Each row of a before or after table is a point. The points were changed in one or more steps. Then noise was added and the rows were shuffled. The steps act on columns, c1 being the first. Name the steps. A step turns or swaps two columns, mirrors them in a line or flattens them onto one, adds a multiple of one to another, or multiplies or shifts one. Angles are multiples of 10 degrees, from the lower column toward the higher: turns from -170 to 170, lines from 10 to 170 but not 90. Use the fewest steps. Two steps may share a column if one is a turn and the other turns, adds or multiplies; they go together, in the order done. Otherwise the lowest column goes first.
(in the rows, 128 means zero)

Before (13 x 3):
[[ 85 105  95]
 [101 108  78]
 [159 141 142]
 [137 141 119]
 [150 179 156]
 [129 105 112]
 [138 145 138]
 [113 148 132]
 [103 137  71]
 [118 120 128]
 [148 195 183]
 [137 105 155]
 [160 177 165]]
After (13 x 3):
[[106 205 154]
 [ 95 207 169]
 [136 171 137]
 [180 164  98]
 [143 136 119]
 [175 136  95]
 [124 172 143]
 [104 134 142]
 [ 76 225 156]
 [120 172 157]
 [131 147 117]
 [120 174 115]
 [153 129  80]]
Steps: turn c1 and c3 by 80 degrees; shift c2 by 30

Before (11 x 4):
[[179  28 138 139]
 [103 139 134  86]
 [101 133 170 155]
 [175 139 132 150]
 [112  88 156 131]
 [187 139 119 158]
 [ 98  98 179 130]
 [100 111 167 158]
 [101 118 134 123]
 [127 144 120 108]
 [ 96 134 139 157]]
After (11 x 4):
[[218  75 138 137]
 [145 159 132 148]
 [151 164 121 158]
 [120 108 135 121]
 [107 117 138 155]
 [145  89 158 131]
 [121 104 170 159]
 [117 138 120 109]
 [109 123 138  85]
 [132  94 179 133]
 [111 121 166 153]]
Steps: multiply c1 by 0.7; turn c1 and c2 by 40 degrees

Before (12 x 8):
[[128 128 126 156 120 128 125 127]
 [105 123 149 111 135 101 127 133]
 [121 131 116 137 122 146 142 137]
 [104 148 144 118 139 147 100 135]
 [109 117 132 126 141 146 109 133]
 [113 118 148 115 115 115 125 135]
 [109 118 153 123 143 140 126 131]
 [140 115 122 125 105 147 134 109]
 [110 118  93 130 127 140 124 129]
 [176 132 150 109 112 147 124 131]
 [148 118 149 114 130  97 116 108]
 [104 114 124 137 135 135 107 139]]
After (12 x 8):
[[249 132 123 109 110 148 149 131]
 [ 67 114 107 138 136 134 124 138]
 [129 129 125 156 119 127 126 128]
 [ 69 124 125 110 134 101 149 134]
 [ 81 119 109 126 139 144 132 132]
 [ 82 119 126 121 143 140 153 132]
 [ 67 149  99 118 140 146 142 135]
 [157 115 132 124 104 147 123 109]
 [177 119 118 115 128  98 151 108]
 [ 90 118 124 115 118 116 149 137]
 [111 129 141 137 121 147 115 137]
 [ 84 118 124 129 127 141  94 129]]
Steps: multiply c1 by 2.5; swap c3 and c7

Before (10 x 11):
[[144 160 168 172 146 119 138 148 109 143 128]
 [ 73 113 146 164 149 141 109 158 127  78 126]
 [134 164 148 159 146 137 112 117 235  65 121]
 [106 123 100 172 135 149 108 139 136  92 141]
 [136 130 153 169 137 125 200 152 123 160 126]
 [103 145 143 167 135 124 152 123 121 176 111]
 [109 122 148 164  55 148 111 141 108 161 136]
 [126 160 161 120 148 151 130 147 130 137 136]
 [113 121 134 162 103 132 111 178 124 172 126]
 [140 114 112 162 126  89 201 120 118 141  49]]
After (10 x 11):
[[133 163 148 123 146 127 112 117 234  66 121]
 [113 120 134 170 103 122 111 178 124 172 126]
 [143 161 169 140 146 109 138 148 109 143 129]
 [ 72 112 147 179 151 132 109 157 127  77 126]
 [136 131 154 166 136 115 200 153 122 160 126]
 [102 144 144 149 135 113 152 123 121 176 111]
 [127 160 161  88 148 141 131 147 130 137 137]
 [105 123 101 176 135 140 106 138 135  93 142]
 [140 113 112 176 125  79 201 121 118 140  49]
 [109 123 148 170  54 138 111 142 108 160 136]]
Steps: add -1 times c2 to c4; shift c6 by -10

Before (9 x 14):
[[145 121 128 122 123 118 134  86 157 179 111 118 188 163]
 [158  90  89 144 129 122 145 160 117  58 131 157 116 180]
 [138 108 126  82 137 144 122 107 116 139  93 172 137  83]
 [113  96 111 196 139 141 187 136 137  76 154 175 121 168]
 [ 84 119 147 104 140 120 105 105 133 193 130 101 203 157]
 [128 143  81 157 111 134 130 118 127  67 131 149 109 181]
 [144 122  84 142 117 112 166 120 121  43 160 130 143 146]
 [150  87 118 124 113 169 134 118  99 144 124 133 115  97]
 [130 107 132 129 146 108 138  92  96 129  84 106 138 110]]
After (9 x 14):
[[144 119  86 144 116 111  47 123 116 167 160 123 138 104]
 [142 119 129 125 124 103 157  85 161  83 109 116 125  58]
 [157  90  89 145 128 128  68 160 113 171 131 127 179 112]
 [140 107 127  85 142 145 136 106 119 127  87 185 115 141]
 [ 88 120 148 101 138 119 189 104 129  94 129 113 104  46]
 [111  95 110 197 136 136  48 135 141 127 155 147 188 112]
 [128 144  82 158 109 135  80 117 132 171 126 119 187 116]
 [129 110 133 129 149 126 119  93  81 115  84 124  95 128]
 [151  86 124 124 115 180 137 111 107 108 121 144 111 150]]
Steps: multiply c9 by 1.3; turn c6 and c9 by 20 degrees; turn c7 and c10 by -140 degrees; turn c13 and c14 by -120 degrees; turn c12 and c13 by 30 degrees

Before (14 x 18):
[[140 127 168 145 142 141 102 106  75 109 133  82  85 161 112 125  62  98]
 [136 123 111 151 106 131 170 150 161 166 121 134 134  78 129  88 117 170]
 [138 131 156 135 155 160 141 163 116 160  85 138 108  91 163 139 101 163]
 [154 132 144  91 121 106 126 134  73  87 182  93 148 169 156  85 136 137]
 [103 122  69 116  92 135 147 160 147 149  99 130 141  77 184  88  72 136]
 [160 135 131  59 120  95 110  96 106 114 192 143 114 141 160  61 132 104]
 [154  97 137 111 145 133 149  95  59 156 120  89  89 163 139 134 108 112]
 [106  70 131 166 107 134 162 184 131 159 132 150 115  60 177 104  88 139]
 [145 128 141 135 113 143 156 142 109 121 123 122  63 167 148 147  90 136]
 [ 99 116 111 119  97 175 149 175 164 163 141 112 133  84 159 113 108  98]
 [ 95 147 138 100 151  97 148 110  82 102 157 106 104 155 127 124 108  93]
 [107 130 102 123  76 134 122 108 111 129 137 159 156 114 164 103 138 100]
 [ 80 122 117  94 105 121 109 119 124 151 200 139 155 156 163  81 100 134]
 [146 145 134  83  99  66  91 122  86 132 187 101 121 146 143 125 127 126]]
After (14 x 18):
[[115 151 138 128  97  69  91 124  86 133 186 103 119 144 176 142 128 136]
 [159 148 137 114 151 100 146 107  78 102 160 102 101 146 155 122 108 170]
 [118 133 145 145 118 111 127 137  75  86 182  93 152 173 178 178 132 132]
 [106 125 139 148 113 144 156 145 109 122 121 123  59 165 131 115  88 132]
 [117 132 160 164 155 158 141 160 112 158  85 138 110 104 137 122 102  85]
 [169 124  67 178  92 132 147 159 145 149 100 128 139  81 161 159  74 104]
 [154 132 101 164  73 136 120 108 106 130 138 158 160 105 148 147 138 150]
 [159 112 106 157  97 172 148 179 167 162 139 106 134  78 149 135 105 141]
 [117 129 171 119 141 142  98 107  77 108 133  86  86 150 107 134  64 168]
 [122 136 140 134 117  99 107  93 107 117 194 146 113 134 207 202 128 157]
 [190 125 117 151 108 125 107 118 125 148 202 141 156 158 170 156 101 136]
 [102  95 133 132 143 132 151  95  64 153 120  89  90 159 150 131 106 154]
 [133 121 109 143 104 131 172 148 162 165 120 132 132  95 105 170 115  71]
 [157  68 131 187 109 135 165 180 133 159 132 146 117  70 112 137  91  95]]
Steps: turn c1 and c16 by 160 degrees; turn c4 and c15 by -70 degrees; mirror c14 and c18 in the line at 10 degrees

Before (13 x 24):
[[ 74  53 156 123 146 131 144 141 123 102  93 171 143 158 186 139 158 156
   92  76 130 117 137 141]
 [ 69 148  81 123 112 163  80 127 137 135 147 170 152  79  59 125 162 132
  114 164 146 179 104 115]
 [ 78 158  99 123 152 143 102 138 144 155 148 183 133 124 113 140 140 143
  119 172 177 190  78 114]
 [ 81 150 116 154 137 140 151 143  94 177  95  70  88 113 126 125 118 142
  138 159  85 120 124 124]
 [119 147 105 145 159 147 160 164 101 149 112 117 137 134 113 109 100 120
  147 135  97 115 159 112]
 [ 90 125 104 101 146 155 169 135  92 161 142  94 124 138 147 106  93 129
  147 167  66 100 149 152]
 [ 68  92 191 102 144 126 125 143 126 119 105 178 161 169 160 133 173 149
  154  73 113 123  92 140]
 [ 73 162  91 130 124 163  83 117 103 142 160 143 158 103 106 139 133 145
  120 123 153 225 100 109]
 [122 125  78 113 143 122 159 168 106 195 116 104 131 103 133 130 106 144
  149 135  53 132 139 149]
 [ 85 102 185 150 128 157 136 164 115 138 120 183 128 134 200 117 157 134
  122  95 102 119 121 151]
 [124 160 123 149 147 106 152 117  94 156 134  99 132 115 136 140 120 153
  119 160  48 118 156 129]
 [130 135 103 139 151 136 145 112  89 137  97 121 113 103 148  99 110 146
  148 144  77 124 110 142]
 [ 89  85 177 122 150 116 153 157 100 132 141 165 115 159 156  85 183 163
  114  76 117 135 105 149]]
After (13 x 24):
[[123 164 128 147 110 106 164 118  93 157 105  99 131 116 141 136 122 152
  118 160  48 122 110 139]
 [133 135 104 140  99 134 158 112  89 138 159 124 114 103 137 100 108 145
  147 148  77 138 123 142]
 [ 66  93 194 102  92 122 134 141 127 116 169 177 161 168 128 136 171 150
  155  72 113 136 147 145]
 [ 72 164  88 131 151 167  77 117 101 144 121 141 154 105 135 142 133 147
  119 125 152 173 172  40]
 [ 81 156 101 123 127 144 116 136 145 157 143 183 132 124 156 140 141 145
  117 169 174 159 179  69]
 [ 81 149 116 156 125 146 155 145  95 174 154  72  90 113 137 125 116 142
  135 162  86 121 108 131]
 [ 92 125 103 101 102 154 177 135  95 162 106  93 124 137 133 107  93 129
  148 169  66 130 121 163]
 [116 147 105 146 122 148 177 166 101 151 121 115 137 132 160 116 100 123
  149 136  98 107  94 125]
 [ 89  96 184 149  67 159 137 162 114 139 141 182 133 133  90 118 156 138
  125  90 105 138 127 154]
 [ 87  83 178 123  91 115 168 160  97 131 134 167 113 161 132  85 184 158
  119  75 120 146 153 135]
 [ 71 151  78 122 196 163  68 126 134 133 127 168 158  81 151 126 161 130
  112 164 144 150 158  80]
 [ 71  51 155 123  71 133 151 141 124 102 152 173 145 154 115 137 157 156
   92  78 130 132  97 144]
 [123 120  81 113 115 128 168 166 102 195 128 103 129 101 136 135 106 142
  154 133  56 149 112 142]]
Steps: add 0.5 times c5 to c7; turn c5 and c15 by 120 degrees; turn c11 and c23 by 140 degrees; turn c22 and c24 by -50 degrees

Before (9 x 48):
[[129 124 109 110 126 160 194 145  87  70 135 116 116 143 152 137 107  90
  152 130 113 138 141 102  90 148 111 114 181 125  96 143 130 123 104 128
  111 130  72 122 118 123 124 114 109 126 154 150]
 [130 139 170 159 166  83  91  88 135 130 141 138 116 137 143 110 108 124
  105 138 123 145 116 168 143  83  69 154 149 101 153 124 123 144 106 105
  112 162 132 122  91 164 152 111 186 159 112 140]
 [128 124 180 155 181  94  78  99 141 120 123 138 142 129 141 128 134 106
  111 142 116 145  90 190 173  90  79 189 173 142 160 105 115 130 140 102
   92 110 118 113 100 187 143  76 172 161  85 109]
 [131 139 152 152 171  97  79  58 151 150 112 148 123 136 154 104 115 121
  109 155  90 107 114 149 153  91 145 147 155 133 199 140 129 163 152 107
  120  87 139 148 100 156 150 110 170 146 106  89]
 [115 117 130  99 108 141 112 158  71 145 123 137 103 119 174 117 144 124
  128 106 131 102 163 171 171  94 155  91  84 141 104 128 125 129 105  62
  165  70 111 156 146 129 125 135  88 128 141 117]
 [111 127  79  81  80 135 130 194 114 145  96 133  97 176 204 173 131 141
  115  78 150  98 111 125 146 129 142 116  74 144 136 156  97 130 107  90
  130 127 114 147 126 136 118 153  74 142 169 117]
 [105 144 116 106  65 113 117 178 145 107 106 108  97 148 184 135 167 134
  140 134 156  91 128 145 135 100 134 103 102 108  95 171 129 129  98  92
  130 110  69 159 124 132 117 131  64 127 154  98]
 [141 131 134 119 167 122 205 167 125  58 126 137 128 120 192 131 106 118
  121 118 115 104 159 114  84 149 133 146 204 127  84 126 177 133  86 106
  132 117 107 133  99 143 124 133 163 120 166 158]
 [152 122 103  90 140 142 194 138 138  66 101  86 117 148 184 131  68 130
  126 131 101 119 142 139 113 157 132 124 179 105 100 132 163 134 114 125
  114 121  78 124 118 112 141 146  94 137 112 151]]
After (9 x 48):
[[140 131 102 118 166 121 204 166 126  57 124 137 126 115 193 115 133 119
  125 117 113 104 160 113  85 149 144 132 202 101  89 124 176 137  85 104
  134 116 109 135  97 146 126 134 166 124 166 159]
 [149 123  47  93 143 141 197 140 140  68 101  84 117 150 186 137 159 128
  130 133 100 118 141 139 111 158 130 122 140  73  97 132 161 134 114 125
  117 122  77 125 118 114 141 145  97 135 113 149]
 [132 122 217 158 181  92  80  98 140 121 122 136 141 130 143  85 111 108
  108 143 117 144  91 191 174  92 160 200 231 134 160 104 112 132 138 102
   91 108 123 115  99 186 146  77 170 161  82 111]
 [106 145 113 107  64 114 118 177 145 105 108 108  98 144 182 155 143 135
  142 135 158  91 127 146 134  99 109 110  90 167  95 168 125 129  96  93
  131 109  70 162 123 131 116 131  65 128 153  97]
 [113 111 152  98 107 145 111 160  74 147 122 137 104 116 175 139 115 121
  127 102 129 103 163 172 172  95 109  87  93 140 104 126 125 127 106  64
  163  69 112 156 146 128 126 132  90 131 144 118]
 [107 126  47  82  79 134 128 193 113 146 100 132  97 178 202 181 113 145
  110  78 153 100 111 127 141 130 124 109  22 129 135 153  96 128 107  93
  129 126 114 146 126 138 116 155  74 141 170 116]
 [128 138 167 153 172  96  79  58 153 152 110 149 123 137 156  95 123 122
  110 155  89 103 113 148 153  90 152 123 184 112 202 141 126 158 151 109
  120  86 138 148 101 156 150 110 167 148 107  90]
 [131 126  64 109 128 163 193 146  86  72 134 115 117 146 149 146 135  93
  152 133 110 140 138 100  88 149 111 137 148 103  93 139 131 119 103 131
  109 130  71 120 115 120 123 114 108 129 153 148]
 [130 139 208 156 166  79  91  89 135 129 139 134 118 138 144  90 160 125
  106 136 121 144 113 170 144  84 118 193 200 114 152 123 124 141 105 102
  112 161 134 120  89 162 151 110 184 160 111 141]]
Steps: multiply c3 by 2.5; turn c3 and c29 by 30 degrees; add -0.7 times c28 to c16; turn c27 and c28 by -60 degrees; turn c17 and c30 by 100 degrees
